Each wall is flat, endless, passes through zero and stands at right angles to its row. A trip goes straight from one point to another. Which walls does it cross, in order?
(in the rows, 128 means zero)

Walls:
(1): [ 48 145]
(2): [ 97 158]
(3): [162  85]
(4): [189  61]
(5): [150 172]
(6): [132 146]
(7): [101 136]
Trips:
[111 143] to [126 141] => none
[161 116] to [149 126] => 6
[ 71 147] to [74 98] => 6

Walls:
(1): [136 155 135 159 135 140 113 140]
(2): [  7  74 107 148 122 122 118 132]
(3): [ 93 109 141 115 144 130 128 129]
(4): [108 141 124 118 172 140 153 134]
(5): [114  76 163  97 131 125 122 147]
Trips:
[179  92 131 177 143  46 141  98] to [182 160 109 135 145 117 104 131] => 1
[116  94 133 122 143 129 102 139] to [117  95 132 154 127 159 114 118] => 1
[ 90 146 141 138 141 126 135 112] to [190 111  96 126  88 111 139 112] => 1, 3, 4, 2
[116  81 116  93 141 135 133  77] to [144 121 167 101 130 149  93 126] => 4, 2, 1
[117 118 144 129 129  96 101  97] to [ 82 110 202 123 140 111 123 153] => 4
[143 120 101  71 155 115  98 138] to [157 134 140 107 120 148 129 105] => 3, 4, 5
[ 73 152 105 121 116 175  80 202] to [177 137 136 110 108  79  89 186] => 4, 3, 2
[125 114 120 160 107 123 170 115] to [163 134 178 158  94 169 188 118] => 2, 1
[ 89 118 188  63 196 107 150 111] to [119 136 109 127 100  97  56 167] => 4, 1, 3
[123  92 103 175 121 153  78 121] to [158 155 108 167 173 100 121 129] => 2, 4

Walls:
(1): [120  77 102 177 132 144  31 151 146 153 138 157  94 132 155 130 154 164]
(2): [117 213 120 193  63 143 131 111 142 107 113 118  73 225 134 110 174  54]
(3): [ 96  80 104 121 173 114 153 112 124 139 205 138 146 187  97 140 162  81]
(4): [168 124  78 107 111 160 199 136 109 194 156 131 116 224 117 143 105  59]
(5): [138 151 106  92 112 152 174 121 117 147  98  80 174 160 160 131 173 153]
(6): [133 144  97 114 205 152 116 130  88  84 108 140  96 101  80 107 152 121]
(7): [118 138 115  71 148 160 121 136 139 128  83  85  83 193 168 122  69 168]
(8): [102 159 149 124  75 116  41 122 123 142 123 150  48 102 128 160  75 138]
(9): [127 173  77  78 143 111 100 120 143 139 133 147 118 143 120 148 145 136]
Trips:
[131 103 189 193 126 130 159 148 138 211 174 118 234 160 133  87 163 155] to [150 130 136 105 121 110 171  87 200 140 132  64 145 100 168 129 115 126] => 1, 3, 7, 4
[170  61 112  88 104 113 190 153  89 131 139 148  91 135 103 155 201 151] to [162 124 130  55  61 101  23 178 100 214 126  83  92 141 125 112  85 180] => 1, 6, 7, 8, 3
[155 155  71  89  87 163 166 184 167 130 136 109 144  81 152  83 158  82] to [126  68 130  78 223  90 141 115 156 155 134  93 126  92 132 102 118 120] => 6, 2, 3, 7, 4, 5
[ 65 106 173 142 149 164 127 158 157  98 140 130 130 165 156 140 141 174] to [116 130 181 117 117 134 203 124  97  82 148 170 149 113 123 139 108 142] => 1, 5, 7

Walls:
(1): [107 154 117 178 213 134  49 119 164 123 134 177 165 158 166 140  91 166
 144 153 128 130 121 160 146 127 101 125 133 123 103 164 116  63 133 125
 108 146 146 178 158 175 156 175 167 108  67 121]
(2): [139 156 117 113  86 133 111 133 163 114 158 171 117  53 145 120  62 128
  97 152 128 111 101 119 154 110 116 169  88 158 120  94 125 155 111 172
 151 136 110 190 172 142 181 113 129 101 135 109]
(3): [118 111 134 159 195 143 141 102 102 113 158 112 132 146 113  54 128  74
  92 127 164 155 101 115 164  83 109 110 116 164 182 141 144 136 164 116
 114  86 100  45 153 179 175  66 148 116 142  91]
(4): [114 154 117 175 128 176 103 166 140 138 119 100 135  87 150 134 113 138
 102  97 139 182  65 131 138 133 166 110 119 142  72 132 178 173 110   7
 156 170 109 107 111 145 100 138 109 112 131 136]
(5): [168 120  72 182 158 145 146 154 161 152 142 123 113 116 184  94 212 135
  94 157  78 192  94 118  72 162 113 111 108 142 168 163 125 117 135 158
 105 162 145 145  88 111 156  84 139  96 126 123]
(6): [125 115 197 151 116  95 105 145 148 137 126 132 126 103 113 162 152 129
  99  71 108 156  95 138 168 132 165 101 154  99 134  86 141  80 123 140
 122 118 190 115 131 141 144 126 156 139 159 159]
(7): [ 87  70 101 159 143 163 119 156 156 115 185  94 118 168 122 109 128 123
 125 132  97  80 113  75 188  87 132 184 111 115 100 120 123 137 122 124
 136 129  92 139 162 163  89 155 110 165  56 132]
Trips:
[160 202 185 132  83 154 125 102 200 115 122 145 214 151 101 128 116  86
 159 135  77 129 175 160 111 136  88  93 136 130 141 161 193  96 127  72
  93 115  55 126 100  49 159 124 109 151  81 172] to [182  53 107 144 172 140  98 132 119  86 103 158 143 166  83  93 123 117
 151 177  80 121 149 118 101 151 123 106 195  93 128 144  86 128 147 179
 163 115 159 165  99 148 157 163 172 125 145 101] => 4, 5
[101 168 223 152  96 131 127 107 147 176  71 105 119 134 129 111 151 168
 144 157 136 151  89 139 123 137 102 147 177 148 162 125 156  40  61  98
 116  91 108 176  75 162  99 108 162 116 161 126] to [152 140 159  96 158  54  69 118 123  75 164 150 125 140  93 143 148 163
  76 169 114 132 105 178 111 100 110 144 110 114 200  63 133 138 124 146
  87  65 137 168 193 139 105 130  98 133 124 161] => 4, 5, 2, 3
[158 132 118 145 145  74 101 145 102 134  75 135 131 170 117 143  91  77
  91 127  93 118  96 117 127 120 114 109 110 164 100  21  99 123 118 134
 176 128 147 155 126 170  95 173 139 143 117 148] to [115 107  99 130 115 140 176 114 175 114  68 162 123 153 116 109 155 106
  85  72  46 126 169 144  97  91 154 160 149 132 134 182  81 144 141 118
  80 101 142 151  90  82 177  83  82 156 120 170] => 4, 1, 2, 5, 7, 6
[145 145 113 203 136  66 148 167  63 114  98 121  27 171 126 143 132 137
 126 156 154 163 154  97 101 184 127 129 119 136 123 147 112 153  87 135
 133  98 148  83  76 166 116 117 181 138 157 139] to [142 190 158  86 108 163 145  65 139 111 122 106 123 135 136 144  40 148
  78 149 133 149  78 209 224 114 111 161 138 116 117  96 132 134 129  92
  94 144 118 150 126 135  92 169  44 160 153 143] => 4, 5, 3, 2, 1, 7
